Rows are points. The ring and each string are closed loops that go straight from each point to the next, and from the last back to the first. Before rounding, they use only three directions, however many columns there are. Count how often each string passes through the ring. Passing back the other way cancels.

Ring:
[[ 60   8  70 -14]
 [ 63  29  62   5]
 [ 49  48  33  33]
 [ 17  37   5  51]
 [-11  10  -7  50]
 [-25 -26  -7  24]
 [-20 -42   3  -3]
 [  6 -46  30 -33]
 [ 41 -24  61 -34]]
String:
[[-31 -38  15  40]
 [  2 -14  31  27]
 [ 13   4   3   3]
 [-11   7 -29  22]
 [-43  -9 -18  74]
 [-45 -20   5  86]
 [-52 -27   0  84]
 [-47 -22 -29  50]
 [-23 -13 -35   9]
 [ -2 -10 -10  -2]
 [-36 -46 -25  -6]
 [-41 -66  -4  -6]
 [ -2 -24 -13 -29]
 [  6 -18   9 -12]
 [ -7 -39  29   3]
 [  2 -26  36  14]
 [ 10  -9   0 -15]
 [-17 -31 -25 -22]
 [-54 -61 -10  22]]
Times through: 1

Ring:
[[ 29 -22  -1  -2  -2   2  -7 -34  10]
 [ 30  24  10   4   7 -27 -14 -76 -13]
 [  8  46  14   4  11 -38 -20 -80 -23]
 [-45  46  13   0  10 -35 -28 -41 -18]
 [-80  -8  15 -10   4 -27 -27  21  12]
 [-60 -51  12 -13  -3 -12 -18  41  33]
 [-28 -59   4 -11  -6   3 -11  30  34]]
String:
[[  6 -82   7 -11  -9   2  -4  20  44]
 [ 16 -59 -29  -6 -15  60  -1  23  29]
 [ 29 -68   8  -7  -7  -4  -2  -6  35]
 [ 16 -41  25  -6   1 -40  -9 -30  22]
 [  7 -22  21  -4   3 -36 -13 -34  13]
 [ 46 -29  38  -2   6 -66  -8 -69  14]
 [ 64  -4  15   3   4 -31  -6 -83  -1]
 [ 42  27 -35   6  -4  52  -7 -54 -18]
 [ -2  10  -9   0   0  10 -15 -30  -4]
 [ -2   1  18  -2   6 -36 -16 -43   2]
 [ 21   4  32   0   9 -62 -15 -72  -1]
 [ 22  -1  37  -1  10 -69 -15 -72   1]
 [ 53   1  33   2   9 -63 -10 -92  -2]
 [ 54 -10  29   1   7 -54  -8 -82   3]
 [ 56 -20  13   1   1 -24  -5 -64   8]
 [ 30 -12 -28   0  -8  48  -5 -22   4]
 [ -1  -4 -30  -1  -7  50 -10  -5   2]
 [-10 -14  -3  -4  -2   6 -13 -11   9]
 [ -1 -19 -46  -3 -13  82  -7  18   9]
 [  6 -74  -7 -10 -11  25  -3  25  39]
 [  0 -84  16 -12  -7 -15  -6  20  46]
 [ -7 -73  42 -12   1 -62 -11  -2  41]]
Times through: 1
String (18 x 9):
[[ -22   44  -18    2    3   19  -21  -34  -21]
 [ -39   73  -21    4    6   20  -27  -41  -34]
 [ -69   74   -1    1   11  -15  -33  -36  -32]
 [ -57   38  -18   -1    2   22  -25   -5  -15]
 [ -30    4    0   -4    1   -4  -19  -12    1]
 [ -57   -6   37   -8    9  -66  -26  -13   11]
 [-113   -8   53  -13   13  -92  -36   16   17]
 [ -97    9    6   -9    4  -13  -30   27    4]
 [ -55   15  -15   -4   -1   21  -23    8   -3]
 [ -40   10   -2   -4    2   -1  -21   -8   -1]
 [ -54   14   32   -5   11  -62  -27  -26    0]
 [ -67   52   43   -2   19  -88  -35  -52  -19]
 [ -41   74   -9    4    9   -2  -28  -49  -35]
 [ -22   45  -19    2    2   20  -21  -34  -21]
 [ -20    7   17   -3    6  -35  -20  -34    0]
 [ -11   31   43    0   16  -85  -24  -77  -12]
 [  -3   62   39    5   19  -85  -27 -102  -29]
 [ -11   74   -4    6   10  -12  -24  -74  -36]]
Times through: 3

Ring (10 x 14):
[[ 31   5  19  23  10 -23  10   9  32  20 -10  27 -11 -23]
 [ 49  15  17  47  18 -26   3  38  60  -4   0  53  -5 -22]
 [ 50  20  14  50  20 -22  -3  50  63 -19  11  63  -1 -16]
 [ 30  19   7  28  15  -8  -7  46  36 -25  22  56   0  -4]
 [  4  13   3  -3   6   5  -7  26  -2 -16  26  35  -2   5]
 [-24   4   2 -38  -6  17  -7  -5 -45   2  24   4  -6  17]
 [-42  -3   4 -61 -18  23  -5 -35 -75  23  17 -25  -7  28]
 [-46  -8   9 -67 -24  21  -3 -54 -83  41   6 -43  -9  30]
 [-27  -9  15 -47 -18   6   5 -50 -57  50  -7 -36 -12  13]
 [  2  -4  18 -14  -4 -11  10 -25 -13  41 -13  -8 -14  -9]]
String:
[[  49   29   26   60   -7  -11  -28   21   53  -18   10   26   22   49]
 [  79   26   21   86   27  -37   -2   66  105  -25    3   81    3  -23]
 [  59    8    8   50   47  -41   28   72   83   -8   -1   95  -25  -87]
 [  25    6    8   14   22  -18   13   33   29    1    5   51  -16  -40]
 [  39    7    3   27   39  -27   22   62   54  -11    8   82  -23  -70]
 [  22   -2   -1    2   40  -23   31   50   30    2    6   73  -33  -84]
 [  14   11    9    7    8   -5   -2   22   11   -5   14   34   -5   -5]
 [  24   29   13   31   -8    8  -33   27   22  -34   31   29   22   57]
 [  15   26    4   17    2   11  -25   42   13  -43   40   46   13   35]
 [  -8    7   -3  -22   12    9    1   28  -17  -14   29   39  -11  -12]
 [ -14   -9   -2  -39   18   -3   24    9  -26   20    7   29  -30  -52]
 [  -9    4    7  -22   -2    6   -1   -3  -25   10   13    9   -8    5]
 [ -18   14   11  -23  -24   23  -27  -19  -42   -2   25  -16   13   65]
 [ -64   -1    1  -83  -33   42  -19  -49 -108   17   30  -45    1   63]
 [ -74  -18   -3 -106  -19   32    9  -55 -119   44   15  -42  -23    8]
 [ -31  -14    1  -59    5    3   23  -20  -54   39    1   -1  -30  -36]
 [ -21   -3    9  -38   -8    7    2  -23  -43   27    6  -10  -11    7]
 [ -20    3   13  -32  -19   12  -10  -32  -45   24    8  -23    0   36]
 [ -27  -13    7  -52   -1    2   18  -28  -51   43   -3  -10  -25  -24]
 [ -43  -28    4  -80    3   -2   37  -47  -74   70  -16  -22  -42  -55]
 [ -38  -18   15  -65  -17    4   16  -65  -72   69  -17  -47  -22   -4]
 [ -21  -21    7  -52   11  -12   37  -27  -41   59  -17   -2  -39  -62]
 [   2    7   14   -7   -7    0   -5   -9  -11   14    6    2   -2   16]
 [  14   14   26   14  -23   -1  -22  -26   -1   17    0  -19   14   56]
 [  28    5   27   21   -4  -21    3  -16   22   34  -18    0   -4    2]
 [  27  -12   14    5   30  -37   41   11   29   45  -25   38  -37  -87]
 [  14  -10    7   -9   29  -26   36   16   14   33  -13   41  -35  -79]
 [  15    9   15    8    1   -7   -3    5    9    8    5   18   -3    5]]
Times through: 4
String, 25 rows:
[[  79   21   23   84   28  -42    5   59  105  -13   -6   76   -2  -34]
 [  70   18   21   72   27  -39    7   53   92   -7   -6   70   -5  -37]
 [  52   25   25   60    0  -18  -19   25   60  -12    5   34   15   28]
 [  27   17   20   28   -6   -8  -15    7   24    0    6   16    9   29]
 [  16   -3   11   -1   18  -20   22   11   13   25   -8   31  -23  -48]
 [  23   -8   16    4   21  -31   31    3   22   42  -22   28  -29  -65]
 [  15   -6   24    0    1  -23   18  -26    5   52  -25   -5  -17  -24]
 [   4   12   28    4  -32    4  -24  -43  -17   28   -4  -37   16   68]
 [   0    9   17   -7  -15    4  -13  -19  -17   15    6  -10    5   36]
 [ -24  -19    5  -54    9   -6   31  -25  -46   52  -11   -2  -35  -52]
 [ -13    1   13  -26  -11    5   -2  -24  -33   25    4  -12   -6   16]
 [ -36    3   19  -46  -42   25  -24  -66  -74   35    7  -61   11   79]
 [ -62  -11   14  -84  -41   29   -9  -86 -111   58    1  -77   -4   57]
 [ -57  -22    5  -90  -14   14   20  -63  -97   65   -6  -45  -29  -12]
 [ -30  -18    4  -60    5   -1   27  -27  -54   48   -6   -5  -33  -43]
 [ -23  -10    8  -46   -3    2   13  -28  -46   39   -2  -11  -20  -14]
 [ -39  -23    7  -71   -2    0   29  -46  -69   64  -13  -25  -35  -38]
 [ -42  -22   16  -72  -19    3   20  -75  -80   79  -22  -55  -26   -8]
 [  -6    6   25  -12  -29    5  -16  -48  -30   36   -5  -40    8   55]
 [   7    8   21    2  -15   -2  -11  -21   -7   21   -1  -11    4   32]
 [  26    1   25   17    0  -23    9  -14   21   38  -20    4   -9  -11]
 [  32   -6   16   14   26  -36   32   13   36   37  -22   38  -29  -71]
 [  14   -9    7   -8   27  -25   33   16   13   30  -10   41  -34  -74]
 [  14    9   14    6    0   -6   -3    4    7    8    6   17   -3    6]
 [  43   24   23   50   -4  -12  -21   19   46  -11    8   27   15   35]]
Times through: 0

Ring (6 x 14):
[[ 25  61   6  25   4  -3  26 -16  30  11  26 -40 -17 -15]
 [ 12  77 -13 -16 -19  30  75  18  40   9  15 -44 -42 -21]
 [-12  55 -39 -51 -24  38  62  36  27   9   0 -30 -37  -2]
 [-41  23 -17 -69 -18  27  -9  31   7 -15 -24   2   7   4]
 [-34  10   9 -38  -1   1 -56   3  -2 -20 -18   9  34   5]
 [ -4  13   8   9  17 -23 -56 -24   0   0   7  -6  28  10]]
String, 26 rows:
[[ -12   39  -26  -35  -12   19   22   19   17    5    0  -20  -16    4]
 [ -32   53    0  -68  -29   42   28   38   24  -22  -22  -10   -7  -20]
 [ -54   42   -9 -100  -38   54   20   55   18  -30  -38    2   -1  -14]
 [ -62   24  -14 -103  -32   46   -5   52    7  -30  -42   12   11   -2]
 [ -36   -1  -48  -56   -4    9  -26   21   -7    7  -12    2    6   34]
 [ -14    8  -42  -25    4   -3  -19    4   -1   17    4  -11    0   30]
 [ -24   32    5  -39  -10   14  -15   12   12  -16  -13   -5   12   -6]
 [ -44   35   45  -58  -18   22  -41   17   12  -47  -34   12   39  -28]
 [ -57   15   69  -57   -9    8  -95    4   -1  -63  -46   32   74  -27]
 [ -38   16   58  -31    0   -4  -86   -9    0  -46  -28   19   62  -19]
 [ -22   23   45  -13    4   -8  -67  -14    5  -31  -14    6   46  -15]
 [  -8   15   45   15   18  -28  -83  -34    0  -20   -1    3   51   -7]
 [  18    1    1   49   36  -50  -73  -51   -6   19   28  -14   29   25]
 [  23    5  -41   40   30  -39  -31  -35   -2   41   37  -28   -3   39]
 [   0   36  -11   -7    1    1    1   -2   15    7   10  -22   -5    3]
 [   8   60   31    6   -3    4    5  -10   28  -11    9  -25    3  -28]
 [  20   85   55   19   -7    9   26  -14   42  -18   13  -35   -3  -51]
 [  21   84   36   14   -9   13   41   -8   42   -9   17  -40  -15  -43]
 [  28   98   32   15  -14   21   69   -2   51   -5   21  -50  -31  -49]
 [  31   76  -15   16   -6   13   70   -1   39   22   32  -53  -44  -16]
 [  25   51  -47   10    1    4   55    0   25   38   33  -48  -45   12]
 [   2   44  -22  -14   -5   10   25    7   20   12   12  -28  -19    2]
 [   7   33  -46   -7    1    3   25    3   14   29   20  -32  -27   20]
 [   9   60  -65  -29  -18   31   88   30   31   34   20  -47  -61   10]
 [  -1   51  -67  -41  -19   33   77   35   26   29   13  -39  -54   14]
 [  -2   30  -61  -27   -5   13   34   17   13   29   14  -29  -33   25]]
Times through: 3
